Rows are points. Any point is a mix of the corners, with weights that add up to 1. It lies inside the corners' shape when no weight is negative. Is each point inside? If not, which corners have a negative weight?

Corners:
(1): [-0.05 -0.46]
(2): [-0.29 -0.14]
(3): [0.83 0.41]
Points:
[0.75 0.23] -> outside (2)
[ 0.21 -0.18] -> inside
[0.62 0.43] -> outside (1)
[-0.44 -0.45] -> outside (3)
[0.05 0.18] -> outside (1)

Corners:
(1): [-0.93 -0.39 -0.01 -0.33]
(2): [0.90 0.91 0.36 1.29]
(3): [ 0.42 -0.09 -0.55  0.48]
(4): [ 0.47 -0.40 -0.10 -0.15]
(5): [-0.21  0.81 -0.32 -0.36]
Points:
[-0.11  0.63 -0.27 -0.25] -> inside
[ 0.28 -0.27  0.04  0.43] -> outside (5)
[ 0.12 -0.07 -0.27 -0.19] -> outside (2)
[-0.08  0.05  0.03  0.17] -> inside
[ 0.77  0.01 -0.22  0.36] -> outside (1)
[ 0.32  0.65 -0.17  0.08] -> outside (1)
[-0.20  0.15  0.01 -0.05] -> outside (3)
[-0.73 -0.28 -0.03 -0.23] -> inside
[-0.53 -0.16 -0.02 -0.11] -> inside

Corners:
(1): [-0.63 -0.20 -0.67  0.41 -0.36  1.15]
(2): [-0.27 -0.85 -0.34 -0.71 -0.13  0.15]
(3): [-0.62 -0.19 -0.15  0.61 -0.47  0.45]
(4): [-0.54  0.61  0.11  0.30  0.54 -0.01]
(5): [-0.04  0.04 -0.99 -0.08  0.42 -0.18]
(6): [ 0.78 -0.06  0.76  0.21 -0.27  0.11]
(7): [ 0.77  0.26 -0.27 -0.62 -0.32 -0.20]
Points:
[-0.01 -0.28 -0.10 -0.12 -0.13  0.25] -> inside
[-0.30 -0.35 -0.68 -0.06 -0.37  0.47] -> outside (4, 6)
[-0.42 -0.34 -0.70  0.08 -0.29  0.46] -> outside (4, 6)
[ 0.36 -0.05  0.22  0.12 -0.23  0.24] -> inside
[-0.34 -0.18 -0.06  0.12 -0.20  0.34] -> outside (5)

Corners:
(1): [-0.30  0.40  0.06 -0.14 -0.53  0.33 -0.36  0.54  0.71]
(2): [ 0.47 -0.03  0.16  0.33  0.92 -1.02 -0.28 -0.23 -0.29]
(3): [-0.19 -0.02  0.70  0.05 -0.27  0.67  0.55  0.15 -0.05]
(4): [ 0.30  0.18  0.08 -0.49 -0.37  0.41 -1.15 -0.77  0.52]
(5): [ 0.43 -1.24  1.40 -0.11  0.82 -0.37  0.00  0.34  0.37]
(6): [-0.11  0.37 -0.69 -0.79  0.10 -0.21 -0.22 -0.68 -0.19]
(7): [-0.22  0.43  0.01 -0.72 -0.43 -0.03  0.27  0.26 -0.92]
(8): [ 0.49  0.35 -0.27 -0.05  0.14  0.03  0.24  1.03  0.13]
(9): [ 0.25  0.56 -0.37 -0.86 -0.52 -0.63  0.47 -0.22 -0.24]
(10): [ 0.01 -0.44 -0.40  0.18 -0.52  0.23 -0.01 -0.32  0.17]
Points:
[ 0.15 -0.05  0.05 -0.15 -0.15  0.06 -0.09  0.03  0.25] -> outside (7)
[-0.06 -0.15  0.23 -0.21  0.10 -0.22  0.19  0.04 -0.11] -> outside (4, 8)
[ 0.23 -0.04  0.03 -0.63 -0.27 -0.05 -0.17  0.01  0.24] -> outside (2, 3)
[ 0.20  0.11  0.07 -0.41 -0.25  0.19 -0.61 -0.39  0.23] -> inside
[ 0.27 -0.04 -0.11 -0.27 -0.04 -0.31 -0.20 -0.09  0.27] -> outside (3, 7)
[ 0.37 -0.08 -0.17 -0.45  0.29 -0.82 -0.42 -0.87 -0.34] -> outside (1, 3, 8)

Corners:
(1): [ 0.19 -0.36  0.14  0.05  0.68 -0.55 -0.10  0.62 -0.45 -0.48  0.09]
(2): [-0.60  0.01 -0.04 -0.36 -0.19 -0.41 -0.19 -0.14 -0.39  0.23  0.25]
(3): [ 0.02 -0.67  0.13  0.01 -0.44  0.27  0.16  3.47 -0.39  0.02 -0.30]
(4): [-0.19 -0.11  0.01  0.33  0.09 -0.19 -0.07 -0.68 -0.11 -0.80 -0.31]
(5): [ 0.08 -0.17 -0.02  0.26 -0.09 -1.43 -0.20 -0.30  0.27  0.26 -0.14]
(6): [ 0.30  0.50  0.98 -0.25 -0.03 -0.29 -0.22 -0.48  0.06  0.04 -0.35]
(7): [ 0.01  0.69 -0.36  0.25  0.05  0.04 -0.39  0.58 -0.57 -0.16  0.18]
(8): [ 0.37 -0.30 -0.23 -0.54 -0.29 -0.30  0.07 -0.43  0.20  0.06 -0.30]
(9): [ 0.01 -0.43  0.09  0.40  0.24 -0.10  0.43  0.10 -0.16  0.58 -0.13]
(10): [ 0.12 -0.11 -0.02 -0.53 -0.06 -0.13 -1.31 -0.58  0.47  0.39  0.32]
(11): [-0.36  0.37 -0.19 -0.18  0.62 -0.32 -0.30 -0.50  0.16 -0.09 -0.58]
(12): [-0.09  0.35  0.25  0.08  0.22 -0.36  0.05 -0.91  0.38 -0.32  0.58]
Points:
[-0.09 -0.15 -0.13  0.01  0.09 -0.33 -0.17  0.10 -0.07  0.08  0.12] -> outside (6)
[ 0.33 -0.06  0.22 -0.09 -0.02  0.25 -0.46  0.36 -0.01 -0.12  0.32] -> outside (2, 5, 11)
[ 0.05 -0.41  0.28 -0.02  0.08 -0.21 -0.20  1.12  0.13  0.00 -0.16] -> outside (2, 7, 8)
[ 0.00  0.22  0.12  0.04  0.07 -0.36 -0.02 -0.06 -0.12 -0.31 -0.12] -> outside (9, 10)
[-0.25  0.22 -0.39 -0.28  0.23 -0.10 -0.54 -0.21  0.09 -0.40  0.16] -> outside (5, 6, 9)
[-0.01 -0.03  0.21 -0.26 -0.02 -0.32 -0.35  0.25  0.10 -0.13 -0.19] -> outside (7, 9)

Corners:
(1): [-0.67  0.25  0.16 -0.56 -0.01  0.26  0.03 -0.05  1.00  0.82  0.63 -0.15
  0.62 -0.42]
(2): [ 1.30 -0.73  0.48  0.14  0.83 -0.16 -0.38  0.05 -0.65 -0.31 -0.25  0.31
 -0.02  0.51]
(3): [ 0.99 -0.48  0.32 -0.08  0.61 -0.33 -0.05  0.54 -0.22 -0.41 -0.45 -0.13
  0.44  0.27]
(4): [-0.19  0.74 -0.35 -0.06  0.32  0.39 -0.02 -0.61  0.17  0.70 -0.03 -0.32
  0.82 -0.49]
(5): [-0.12  0.79 -0.81  0.16 -0.71  0.19  0.85 -0.04  0.36  0.21  0.54 -0.25
 -0.08  0.05]
(6): [ 0.64 -0.46  0.09 -0.47 -0.08  0.51  0.21  0.89 -0.79  0.51 -0.08 -0.16
  0.03  0.00]
(7): [ 0.29 -0.13  0.72  0.34  0.68  0.01  0.09  0.40 -0.02  0.16 -0.47  0.09
 -0.02 -0.35]
(8): [ 0.52 -0.46 -0.28 -0.36  0.72 -0.06 -0.11  0.31 -0.63 -1.06 -0.68 -0.34
 -0.68  0.23]
(9): [-0.19  0.38 -0.17  0.41 -0.02  0.03  0.23  0.08 -0.34  0.06 -0.72 -0.59
 -0.44  1.21]
(10): [-0.37 -0.13 -0.81  0.03 -0.86 -0.30  0.46 -0.30 -0.54 -0.19 -0.39 -0.12
  0.01  0.07]
(11): [ 0.29  0.00 -0.41 -0.68 -0.57  0.20  0.26 -0.60  0.72  0.98 -0.33 -0.39
  0.13 -0.44]
(12): [ 0.41 -0.27 -0.16  0.13  0.75 -0.38 -0.69  0.75  0.10  0.11 -1.11  0.12
 -0.51  0.64]
(13): [ 0.74  0.07  0.37 -0.52  0.43 -0.07 -0.48  0.56 -0.69 -0.58 -0.37  0.43
 -0.20  0.48]
(14): [-0.11  0.42  0.02  0.16 -0.40  0.18 -0.70 -0.02  0.50 -0.04  0.01 -0.69
 -0.34 -0.90]
(15): [-0.07  0.60 -0.22 -0.21 -0.46 -0.62  0.50  0.13 -0.25  0.28  0.30 -0.49
 -0.37 -0.11]
Points:
[ 0.39  0.03  0.04  0.03  0.21 -0.22 -0.15  0.22 -0.34  0.09 -0.55 -0.16
 -0.10  0.29] -> outside (1, 5, 8)
[-0.09  0.17 -0.39 -0.22 -0.38 -0.19  0.18 -0.05  0.25  0.09 -0.15 -0.31
 -0.08  0.07] -> outside (2, 4, 6, 7)
[ 0.18 -0.02 -0.04 -0.07  0.18  0.01  0.02  0.15  0.00  0.11 -0.21 -0.24
  0.00 -0.02] -> outside (13)
[ 0.39  0.01  0.03 -0.29  0.18 -0.01 -0.09  0.22 -0.18 -0.11 -0.28 -0.04
 -0.07  0.16] -> inside

Corners:
(1): [-0.09 -0.36  0.35  0.60 -0.29  0.01 -0.14 -0.18 -0.85 -0.73  0.08  0.57
  0.09  0.21  0.16 -0.45  0.74 -1.11]
(2): [ 0.52  0.78  0.06 -0.74 -0.79 -0.03  0.29 -1.11  0.48  0.61  0.86 -0.30
  0.41  0.11 -0.53  0.49 -0.32  0.35]
(3): [-0.20  0.25 -0.44 -0.28  0.24 -0.24  0.33 -1.04  0.30  0.78 -0.73  0.57
 -0.03 -0.05 -0.15 -1.14  0.31 -0.43]
(4): [-0.17  0.28  0.32  0.02  0.48 -0.01 -0.10  0.20  0.20  0.05 -0.29 -0.11
  0.40  0.14  0.13  0.63  0.36  0.26]
(5): [-0.09  0.34 -0.05  0.75  0.16 -0.30 -0.16 -0.27 -0.23 -0.10  0.19 -1.03
  0.08 -0.59 -0.07 -0.03 -0.15  0.36]
(6): [ 0.37  0.27 -0.25  0.12 -0.28  0.44  0.45 -0.12  0.16 -0.19 -0.70 -0.07
 -0.17  0.25 -0.48  0.38  1.12  0.00]
(7): [ 0.10  0.43 -0.41 -0.75 -0.85 -0.42  0.12 -0.71  0.23  0.09  0.37  0.09
 -0.56  0.92  0.71  0.46  0.09 -0.15]
(8): [-0.39 -0.10  0.57 -0.95  0.55  0.63 -0.05 -1.00  0.37  0.15  0.73 -0.40
 -0.28 -0.03  0.28  0.44 -0.02  0.88]
(9): [-0.48  0.67  0.12 -0.07  0.97  0.16 -0.03 -0.53 -0.71  0.13  0.21 -0.23
  0.01 -0.10  0.17 -0.34 -0.04 -0.43]
(10): [-0.15  0.75  0.54  0.54  0.19 -0.11  0.40 -0.02 -0.75 -0.58 -0.95  0.37
  0.10  0.46  0.21  0.23  0.16 -0.35]
(11): [ 0.10 -0.08 -0.16  0.52  0.02  0.11 -0.31  0.04  0.36 -1.11  0.17 -0.24
 -0.09  0.02 -0.53 -0.46 -0.04 -0.10]
(12): [ 0.41 -0.57 -0.13  0.68  0.82 -0.30  0.71  0.43  0.55  0.13  0.23 -0.68
 -0.14 -0.66  0.03  0.12 -0.26  0.98]
(13): [ 0.08 -0.33 -0.30  1.14 -0.48 -0.27  0.41  0.16 -0.23 -1.00 -0.01 -0.32
  0.53  0.25 -0.38 -1.34  0.00 -0.74]
(14): [ 0.33 -0.26 -0.28  1.19 -0.34  0.67 -0.37  0.24  0.47 -0.23 -0.16 -0.88
  0.13 -0.58 -0.33  0.31 -0.05  1.29]
(15): [ 0.19  0.47 -0.35  0.21 -0.16 -0.26  0.23 -0.93  0.41 -0.01 -0.34  0.13
  0.16 -0.27 -0.95  0.34 -0.79 -1.03]
(16): [ 0.57 -0.03 -0.15 -0.30 -0.73  0.62 -0.23 -0.55 -0.03 -0.82  0.10 -0.24
  0.23 -0.10 -0.42  0.47  0.47  0.26]
(17): [ 0.97 -0.40  0.54  0.17 -0.76  0.19 -0.51 -0.57  0.15 -0.51  0.57 -0.28
  0.10  0.06 -0.10  0.39 -0.50 -0.65]
(18): [-0.11  0.85 -0.10 -0.42  0.00 -0.09  1.02  0.52 -0.37 -0.11  0.02 -0.63
 -0.67 -0.41  0.05  0.30  0.28  0.17]
(19): [-0.45 -0.01  0.64 -0.30  0.74  0.06 -0.43  0.48 -1.07  0.37  0.07 -0.30
 -0.21 -0.03 -0.34  1.02 -0.09 -0.02]
Points:
[ 0.17  0.16  0.03 -0.09 -0.18  0.21  0.09 -0.41  0.06 -0.19  0.10 -0.22
  0.06  0.02 -0.21  0.20  0.22  0.11] -> inside
[ 0.28  0.28 -0.27  0.18 -0.69 -0.14  0.10 -0.45  0.12 -0.56  0.00  0.12
  0.08  0.32 -0.13 -0.30 -0.06 -0.64] -> outside (5, 6, 8, 12, 19)
[ 0.01  0.15  0.09  0.18  0.04 -0.04 -0.03 -0.22 -0.19 -0.07  0.11 -0.37
  0.02 -0.13 -0.15  0.14 -0.01  0.02] -> inside
[ 0.04  0.21 -0.05 -0.04 -0.19 -0.13  0.11 -0.27 -0.02 -0.12  0.05 -0.12
 -0.09  0.27  0.09  0.18  0.07 -0.10] -> inside
[ 0.14  0.19  0.03  0.13 -0.02 -0.01  0.10 -0.33  0.03 -0.06  0.08 -0.29
  0.02 -0.07 -0.13  0.10  0.03  0.05] -> inside
[-0.03  0.29  0.19  0.11  0.05  0.15  0.00 -0.35 -0.24 -0.11 -0.01 -0.21
  0.21 -0.03 -0.20  0.04  0.08 -0.21] -> outside (7, 11, 12)
